Rows are points. Each copy is the shape, with its points in the same order, stretched, turned, moved and blurred by noise. Is it also mirrored, or only turned?

Shape (8 x 3)
array([[ 44,  49,  -3],
       [-40,  -6, -30],
       [ 32,  60,  -3],
       [ 36,  42,  17],
       [ 21,   8,  26],
       [ 24, -22, -24],
       [-17, -68, -26],
       [-35, -39, -30]])
Copy 1 (8 x 3)
array([[ 68, -30,  45],
       [ 29,   7, -67],
       [ 87, -13,  44],
       [ 52, -10,  61],
       [ 12,  -3,  42],
       [ -1, -39, -12],
       [-58, -20, -76],
       [-17,  -2, -78]])
Copy 1 is: only turned
Copy 2 (8 x 3)
array([[-35,  19,  61],
       [  2,  56, -14],
       [-14,  33,  73],
       [ -6,  -8,  61],
       [ -7, -33,  10],
       [-50,  15, -26],
       [-28,  16, -95],
       [-12,  32, -57]])
Copy 2 is: mirrored

Shape (8 x 4)
array([[ 40,  10, -27,  -3],
       [ 44,  -4,  -5,  29],
       [-54,  18,  13,   2],
       [ 32, -26, -58,  39],
       [-15, -25,  68, -20],
       [  3,  11,  60,  35],
       [ 11,  13,  25, -36],
       [-31, -35,  18,  57]])
Copy 1 (8 x 4)
array([[ 39,  18,  -9, -26],
       [ 29,  49, -30,   5],
       [-40, -25,  -5,  31],
       [ 30,  87,   6,  -9],
       [ -1, -53, -28,  65],
       [-33,   5, -49,  57],
       [ 11, -55, -19, -10],
       [-34,  59, -23,  79]])
Copy 1 is: mirrored
Copy 2 (8 x 4)
array([[ 39,  13, -18,   9],
       [ 73,  16,  16, -21],
       [-56,  34,  16, -35],
       [ 74,  29,  36,  39],
       [-14, -36,   7, -76],
       [ 34,  19,  29, -95],
       [-13, -15, -36, -37],
       [ 30,  28,  81, -43]])
Copy 2 is: only turned
Copy 3 (8 x 4)
array([[-27,  -1,  22,  69],
       [-13,  23,  24,  55],
       [ -3, -13, -51, -45],
       [-43,  63, -23,  80],
       [ 71, -57,  -4, -41],
       [ 29,  -5,  18, -29],
       [ 21, -60,  24,  11],
       [ 14,  49, -59, -28]])
Copy 3 is: mirrored

Shape (10 x 6)
array([[ -9,  34,  33,   0,  14,  28],
       [ -2,   7,  16,  41, -48,   4],
       [ 26, -43,  14, -19,  37, -49],
       [ 63,  46, -69,  12, -31, -41],
       [  0,   5, -43, -26,  -6, -13],
       [-40,  -6,  14, -12,  18,  25],
       [ 48, -24, -56, -56, -21, -17],
       [ 52, -36,   8, -47,  36,   9],
       [  1, -22, -18, -55, -40,  30],
       [  3,  21,  37, -17,  14, -25]])
Copy 1 (10 x 6)
array([[-23,   6, -16, -58, -29,  20],
       [-14,  31, -40,  27,  19,  32],
       [ 60, -55,  24,   8, -35,  17],
       [-41, -28, -33,  95, -66,  16],
       [-16, -29,  23,  13, -39, -26],
       [ -6, -15,  23, -58,  -4, -13],
       [  4, -28,  -3,  41, -58, -54],
       [ 28, -39, -26, -29, -54, -25],
       [-11,  25,  -4, -19, -21, -64],
       [ 13,   0,  20, -31, -47,  35]])
Copy 1 is: mirrored
Copy 2 (10 x 6)
array([[  4,  11,  20, -24,  33,  26],
       [-24,   0,  12, -10, -27,  32],
       [ 44, -25,  34,  70, -33, -31],
       [ 81,  13, -22, -30, -38, -16],
       [ 59, -12, -22,   6,   4,  16],
       [  0, -26,  11,   7,  32,  42],
       [ 95,   5,   3,  38, -25,  20],
       [ 64, -10,  59,  43,  -5,  16],
       [ 44,   8,  11,  23,   7,  70],
       [ 14,   9,  22,  27,   4, -18]])
Copy 2 is: mirrored
Copy 3 (10 x 6)
array([[ 54,  12,  29,   7, -26,   3],
       [ 24, -19, -33,   8, -33,  32],
       [-33, -31,  34,  40,  57, -33],
       [-23, -10, -92, -39,   5, -30],
       [-18, -17,  -5, -36,   5,  -7],
       [ 33,  -5,  58,   8,  -6,  26],
       [-83, -43, -25, -31, -11, -35],
       [-51,   1,  19,  41,  10, -37],
       [-32, -35,   6, -35, -65, -14],
       [ 31, -27,  27,   5,   0, -31]])
Copy 3 is: mirrored

Shape (12 x 9)
array([[ -3,  46,   6,  37,  25, -30,  46, -68, -23],
       [ 21,  11, -40, -32,  18,  58,  -8, -23,  13],
       [ 43,  12, -48, -47, -31,  33, -26, -43,   9],
       [-38,  -1,  25,  -5,  17, -32, -31,  10, -13],
       [ 49,  -7, -13,  -2,  -3,  29, -13, -16,  15],
       [ 28,  39,  19, -15,  33, -22,  46, -58,  -9],
       [-31, -43,  -4,  -7,  17, -14, -27,   1,  25],
       [ 33,  43, -26, -25, -29,  43, -15,  -7,  25],
       [-18,  -4,  27, -12,  17, -13, -47,   5, -10],
       [-30, -17,  30,   1,   9,   0, -45,  -4, -31],
       [ 36,  24, -37,   3,  31, -21,  38, -27, -24],
       [ 35,  21, -34, -16,  15,  22, -49, -28,  25]])
Copy 1 (12 x 9)
array([[-29,  40, -38, -49, -58,   1, -29,  19,   6],
       [-47, -64, -30, -28,  35,  18,  25,  -1, -15],
       [-38, -37, -16, -49,  22,  65,  31,  -1,  -9],
       [ 12,  17, -22,  41,   4,  22, -20,  27,  18],
       [-20, -32,  14, -31,   8,   3,   5, -16,  19],
       [  2, -12, -12, -28, -61,  17, -26,  49,  26],
       [ -8,  -6, -13,  37,   5,  20,  30,  18,  10],
       [-16, -41, -24, -65,  58,  26,  16,   1, -16],
       [  3,   1,   2,  25,  24,  22, -14,  23,  34],
       [-19,  13,   8,  30,  30,  30, -29,  17,  19],
       [ -8,  -5, -22, -29, -66,  16,  -7,   4,  -6],
       [-24, -47, -37, -30,  25,  25,  16, -20,  30]])
Copy 1 is: only turned
Copy 2 (12 x 9)
array([[-19,  41, -71,  21, -11,   6, -34,  61,  21],
       [-13,   4,   2,  -9,  32, -56,  29, -34,  54],
       [ 15,   8, -11, -39,  16, -53,  42, -88,  36],
       [ 23, -28,   2,   8,  22,  42,   2,  26,  -5],
       [-16,  39,  21,   7,  12, -37,  23, -37,  16],
       [-26,  49, -62,   6, -18,   6,  17,  21,  36],
       [ -6, -51,  12,  37,  34,   5,  27, -17, -25],
       [-18,  23,  20, -35,  -3, -28,  -1, -56,  60],
       [ 28, -14,  12,   9,  41,  22,   8,   9,   7],
       [ 57, -13,  17,  22,  26,   9,   6,  23,   8],
       [-23,  45, -50, -15,  -7, -29,  23,  42,   1],
       [-15,   4, -19, -22,  64, -31,  10, -42,  33]])
Copy 2 is: only turned
Copy 3 (12 x 9)
array([[ 79,  23,  10,  71, -31,  16,  75,  16,  -2],
       [ 68, -20,  37, -27,  26, -31, -19,  27,  39],
       [ 80, -62,  -5, -24,  25, -38,   5,  29,  42],
       [-24,  10, -10, -19, -33,   8,  20, -15,   7],
       [ 44, -24,  11,  21,   9, -22, -28,  44,  34],
       [ 85,  20,   8,  61, -44, -38,  59,  30,  -8],
       [-41, -28,  18, -10,  -8,  -4,   6, -10,  11],
       [ 74, -12, -19, -14,  40, -37, -19,  22,  55],
       [-21,  -2,  -9, -26, -37,   0,   1,   2,  24],
       [-26,  -3,  -3, -33, -32,  25,   9,  25,  19],
       [ 95,  -1,  15,  46, -15, -15,  15,   7, -15],
       [ 47, -31,  11, -17,   3, -29, -26,   2,  69]])
Copy 3 is: only turned
